Each row is a point. The last column is the point's height on a tilted bowl or saddle (a function of degree 2), plus a little noise. Count its main directions that bend up, bend down and stay straight.

Points (17 x 4):
[[ 12  -8  40   9]
 [-46  -8  60 -60]
 [  4  -7   7   8]
 [  5   2  33   9]
 [ 30  20 -18 -26]
 [ 29 -41  -4 -15]
 [ 12 -15 -12  -6]
 [ -7 -15  18   5]
 [ 42 -25  29   1]
 [ 40  44  34 -38]
 [ -8  30  41 -24]
 [ 24  18 -19 -25]
 [-11   0 -21 -27]
 [ 23 -22  12   8]
 [ 25 -37 -28 -38]
 [  2  38 -17 -47]
 [  2  -5 -38 -47]]
Directions: 0 up, 3 down, 0 straight

Points:
[[ 25   1  -5 -20]
 [  3   0 -21 -16]
 [  9   3  18 -23]
 [ 12 -27  -7 -20]
 [ 27  28   7  11]
 [ 24  -4  36   0]
 [ 20   5  34   0]
 [ -8 -21 -22  -6]
 [  8  37 -36  57]
 [ -3 -19  17 -24]
 [ 26 -22 -16 -12]
 [ 13 -38  56  54]
 [ 31 -60 -28  59]
 [ 57 -20 -11  15]
 [ -3 -35  -5 -13]]
Directions: 3 up, 0 down, 0 straight

Points:
[[ 31  15  56 -37]
 [-18 -18  17  -3]
 [ 54  27   8 -50]
 [ -9 -30  -5   4]
 [  3  36   5 -36]
 [ 58  12  -8 -34]
 [-14  26  15 -33]
 [  8  -2  41  -7]
 [  5 -60  -8   8]
 [ 15 -27   0   9]
 [-14  23  21 -30]
 [ -1  37   8 -39]
 [ 19  33  45 -47]
 [ 33  15 -16 -16]
 [-42 -26 -19 -27]
 [ -3   8 -31  -8]]
Directions: 0 up, 2 down, 1 straight

Points:
[[-42   0  -5  -6 -19]
 [-22  10  -9  -1 -10]
 [-13  10  12  -7  -5]
 [  7  -1 -33  19 -11]
 [  7   2  -3 -19   0]
 [-20   4 -33 -38  12]
 [ -6  -7 -23  31 -14]
 [ 18 -52  10 -42  24]
 [ 19 -25  35  -9   6]
 [ -2 -20  12   3   0]
 [ 13 -28   1 -16   7]
 [ -6  25 -19  13   2]
 [ -4   5 -27  -2  -7]
 [ -6 -22  -7  14  -4]
 [ -5  -9  10  13  -4]
 [ -5  15 -20   8  -4]
 [  2 -20  30   8   2]
 [-37  49 -16 -30  36]
 [ -4  18 -41 -11  -5]
 [ -4  20  34  29   8]
 [ 32  -1  20  21  25]
 [ 14  16 -60  21 -25]
 [-19  17  16  28 -12]
 [-47 -13  24  36 -60]
 [ 28 -15  -1 -11   1]]
Directions: 2 up, 2 down, 0 straight

Points, 23 rows:
[[ -7 -43   1  23  30]
 [  7   9 -51  -5   1]
 [ -2  15 -40  19  25]
 [  4  14   4  -2 -10]
 [-60  15  17  17 -24]
 [-15  18 -11   4   2]
 [-16  17   1 -22 -31]
 [-12  29  -2 -38 -60]
 [-16  -2 -11 -23 -26]
 [  6   0  12  20   3]
 [-43   1  -7   5   7]
 [-29  27  16 -10 -33]
 [  4   8  22 -48 -56]
 [ -1  27   8  57 -19]
 [-17  21   9 -20 -34]
 [ 33  39   0  37 -37]
 [-22   5 -16   1   7]
 [ 30  17  47   2   9]
 [-17  30  10 -13 -30]
 [-23  -8  -2  20  21]
 [-38   6 -14  -2   1]
 [ -5  16  -2  -8 -13]
 [-14 -21  25  -7  -4]]
Directions: 1 up, 2 down, 1 straight

Points:
[[ 43   2  -2 -15 -11]
 [ 29  18  -3 -37  -7]
 [-47  27   3  14  -5]
 [-11   2  17  18  -6]
 [ -8 -20  -8   0  -1]
 [  2  57  52  58 -60]
 [ 34   4  19  28 -23]
 [ 12   9 -29  -5  -1]
 [-32  21   9  10  -2]
 [ 36  30 -34 -25 -11]
 [ -9  14  -1  37  -8]
 [-25  -5  -9 -15   3]
 [ 42  20 -26  48 -26]
 [-33  52  -5  43 -16]
 [ -3  41 -18  27  -8]
 [-15  -6  15 -26  -1]
 [-60  27 -12   5  -5]
 [ -5  11  -8 -16   2]
 [-26  -4  12  -7   0]
 [ 39 -10 -33 -15 -10]
 [  9   6 -10  30  -7]
 [-18 -53 -33   2 -15]
 [-22  29 -50  10  -9]
 [ 11 -28  -6 -34  -4]
 [-19  -1  26 -10  -4]]
Directions: 0 up, 4 down, 0 straight

Points:
[[-43 -36  -1  -5  -8  16  33]
 [-23  11 -12  20  -1 -10  -9]
 [-16 -41 -41 -12 -21   0 -52]
 [-17  31 -11  18 -26  28 -40]
 [-20  41  24  17   5 -12 -38]
 [-18  31   6  -1  17   7 -35]
 [-39   2   1  -8  25 -14  23]
 [ 24 -40 -20   5   3  12 -31]
 [-10   0  16  20   5  11  20]
 [ 60   2   4  30   3 -50  30]
 [ 11  24  31 -21  18  -1 -11]
 [ 23  -7  14   0  10  10  16]
 [ 31 -16   8  39  -7 -22  42]
 [  7  34  16 -31 -38   2 -38]
 [ -9   3 -15  -6  34  -2 -23]
 [ -4  29  13   3  13  -9 -21]
 [ -9  10 -17   7   0  -7 -15]
 [ -6 -11  -2   2   7   8   9]
 [-20   7   5 -16  11  -4  10]
 [ 42   9  -8 -36 -52  12 -21]
 [  1  -6   3 -42 -12  -5  12]
 [ 17  37 -14 -20 -10  -5 -36]
 [-30  -2 -25  11 -30   3 -31]
 [-15  18   2  -1  21  -6 -16]
 [  6   9 -32 -10 -23  18 -44]
 [ -1  -3  -2  23  -4  33   3]
 [ 39  37   6   8  21 -23 -27]
 [ -3 -13 -40  43  -2  30 -40]
 [ 16 -22  31 -30   1   6  41]
 [ 30  26  18  -5  21  32 -22]
 [  7 -12  -2  20  55  28 -45]
 [-42   5  10  -2  13  57 -12]
 [-13  -3 -16 -19 -27   3 -22]
 [  5   1  23  10  -7 -46   2]
 [ 41  19  -9  -8  31 -14 -47]
 [ 47  47 -13  27  -2   0  28]
 [ -1 -16  11 -11  -4   5  22]
 [  6 -22  -3   4  13  -9   6]
 [-15 -40  23   0  -7   7  41]
 [-16   5  11 -17  -5   9   9]
 [ 17 -16 -33  -2   0  10 -40]
 [-26 -12  28  20  17   3  39]
 [ -5   3  -3 -42   1   2   8]
 [-17 -15  -6  -9  12 -17  16]]
Directions: 1 up, 3 down, 2 straight

Points (43 x 7):
[[ 18   2 -13  -7 -30   1  -9]
 [ 19  37   6   4 -27  17 -25]
 [ -2  -6 -21 -19 -24  30 -24]
 [-24 -25  14   9  25 -28  -3]
 [  5  32   5  22  11  -9 -13]
 [-11 -21  25 -27  19  29 -26]
 [-18 -14   7   2  14  11 -10]
 [ 19  -9 -22 -32  10  42 -25]
 [ -5 -57  20 -29  19 -27   8]
 [ -3  35   4 -26 -10  -2 -18]
 [-27 -22  12  15 -31  22 -31]
 [-36  -3  16  10   6 -16 -12]
 [ 12  16   2  27  11 -13  -8]
 [-25  -5  10 -15  38   7 -13]
 [-60  32   2 -15 -13  10 -60]
 [  3 -13 -48  -1 -35  -9 -25]
 [ -2  11 -14   0   5  12 -10]
 [  1  28 -10 -11   4  -2 -10]
 [  0 -11  22  -3 -40  30 -30]
 [-24  10 -21  -7  20  18 -21]
 [  1 -25  10  10 -18   7 -10]
 [  3 -23  -2 -19   4  14  -4]
 [ 15 -11  28 -25  16  -1   0]
 [  1  12  -4 -12  31  -1  -2]
 [-19  35  14  -6   4 -22 -17]
 [ -1 -31   4 -34 -12 -12  10]
 [ 15 -24  -1  -4 -14  -7   1]
 [ 50  34  18   3  30 -21 -14]
 [ -4  33  22 -12 -35  13 -34]
 [ 24 -40 -14 -15  -1   2  -2]
 [-14 -22   6  -9  -3 -21   6]
 [ 11 -43  10   5   2  12 -13]
 [ -7  45   8  -6   3  11 -28]
 [ -5  26 -21  -7  44   6 -16]
 [ 11 -36 -38   8  -2 -10 -11]
 [-29  29   0  -3 -27   0 -34]
 [ 23 -22  34 -19 -46   8 -17]
 [-25  -5  -2 -13 -19  -6  -9]
 [-10  19 -27   6   6 -19 -14]
 [ 31   2  -7  17   9 -14  -4]
 [-17   8   2  23  -5 -33 -14]
 [-18   6  -9  15   0   7 -14]
 [ 47  26 -24 -46 -16  -1 -15]]
Directions: 0 up, 5 down, 1 straight

Points, 73 rows:
[[-16  21   3   0  20   0  -3  11  -6]
 [ 17  -5 -18   1  -6   0   2 -33 -10]
 [  8  -9   9  -3 -13  32  23  32   0]
 [ 39   9 -32 -15   8  -3   3   2  -5]
 [ 13 -12  31  -6  13 -19  -1  26  -9]
 [ -6  -3  13 -15 -18  -1  16  -9 -11]
 [ -1 -10  -3 -13   2  -8  -9 -20  -8]
 [-19  -5 -14 -12 -41  -8  -6 -12  -3]
 [  7   6 -14   7  11 -32 -27  35 -35]
 [ 19  -1 -12   7   3 -33  -9 -23 -22]
 [-21  10  33 -29 -38 -11 -18 -23 -39]
 [ 17  29   3  -2   0 -12  -2  41 -12]
 [  4  42  -8   5  -7 -18 -26   2 -10]
 [ 27 -12  23  20  37 -34   5 -12 -24]
 [  5  -7  -7 -20  12  17  -6  28 -22]
 [  5 -26  14  24 -40 -23  -4  11  -1]
 [-13  22 -23 -41  26   6  17   1 -31]
 [ -5 -16  18 -10 -14   1  -6   5 -12]
 [-37  22 -17   9  -3   2  -6  11   8]
 [-35 -15  24 -13 -16 -12  12 -42 -27]
 [  3  19  21  -7  -7   4 -15  26 -11]
 [-15  -1   2 -19   5  16 -14 -10 -13]
 [-33  -9   1   7  16  13   7  19 -12]
 [ -6  19  19 -25  43   0  -1  19 -29]
 [-14 -16 -15   1 -21 -41  25 -33 -29]
 [-21 -41 -12 -12  29  21 -16  -6 -20]
 [-26  22  21   5   8 -35 -19  -8   6]
 [-23  -6   8  -1  36  21 -10 -17  -9]
 [ -7   8  -1   0   5  -1 -18 -21  -2]
 [ -9  25  18 -15 -10 -25  32 -15 -23]
 [ -1   7  -4   9  -3  43 -28 -28 -19]
 [-21 -13   9  10  -1  16  15  15   1]
 [ 20 -11 -24 -14 -31 -25   9   4 -12]
 [ -5  -2   5   1  18  -2 -19 -10  -4]
 [ 11  -5 -18  15  10  13  13 -39 -13]
 [  0  25  20  -1 -12 -13   8 -19  -2]
 [  0 -16  16 -22 -49 -10 -29 -16 -48]
 [-13   6   7 -24  22  -6   6  25 -28]
 [  4   6  23   9  -5   5  -9   6  12]
 [  8  37  12  28   3 -11  12  19  28]
 [ 49  -5 -18   6 -13   2  -5  14 -11]
 [-12  14   1 -20  29  12  28 -27 -27]
 [ -2   7 -26  -2   7 -26  44  -2 -20]
 [-16  -4 -13   9 -21  -3 -38  14   0]
 [  0  33   1  40 -12  17   1 -34   2]
 [ -5 -12  -5  -4 -18 -13  37 -30 -24]
 [-13   1  11 -31 -13  20   9  15 -29]
 [ 19   6  -4  -7  -9  26  13   3  -2]
 [  7 -14  24  -2  22  -8  15 -24  -6]
 [ 33   9  14 -45 -11   9 -32  -1 -60]
 [-25  15  -3   1  -3  -7   5 -11   2]
 [-16   4 -21   7  17  29  41   7 -20]
 [ 13   3  11 -24 -12  -3 -20  12 -29]
 [-18 -29  37  -1  37 -29  17  18 -27]
 [-10  12 -13   0 -33 -38 -27  -6  -1]
 [-17   7 -18 -14 -25  -3  -1  40 -21]
 [  5  -8  12 -27  -3 -10  13  16 -18]
 [ 16   5  19  12  -3   7  -5 -15   4]
 [ -7  -2  -9 -16  10  14  16  23 -14]
 [ -5  -5  12 -21  -7  -2  -4  19 -20]
 [  0  -1   4  16 -25   2  19 -28  -4]
 [ 19  27 -30   7 -24 -20  34  12   3]
 [ -8 -20  28 -26 -17 -13   6 -17 -29]
 [ -8  -5 -17   3  28  -9 -43   6 -19]
 [-23 -14   7 -10  28   5 -12   7 -17]
 [  9  25  15 -18 -14  34  -9  10 -27]
 [ 13 -17  29  -3   7  -7  -9  -8  -7]
 [-21  17  -6  44  11  -1  10  -4  20]
 [ 25   2 -60 -13  -4  19 -12   5  14]
 [-22  19  15   4  -8   0 -12 -13   9]
 [-13  20  13  12 -18 -22  16  32  17]
 [  2 -14  -1  29  -5  19 -14 -30  -3]
 [ 36 -11   6 -18  31 -13 -38  -1 -49]]
Directions: 2 up, 5 down, 1 straight
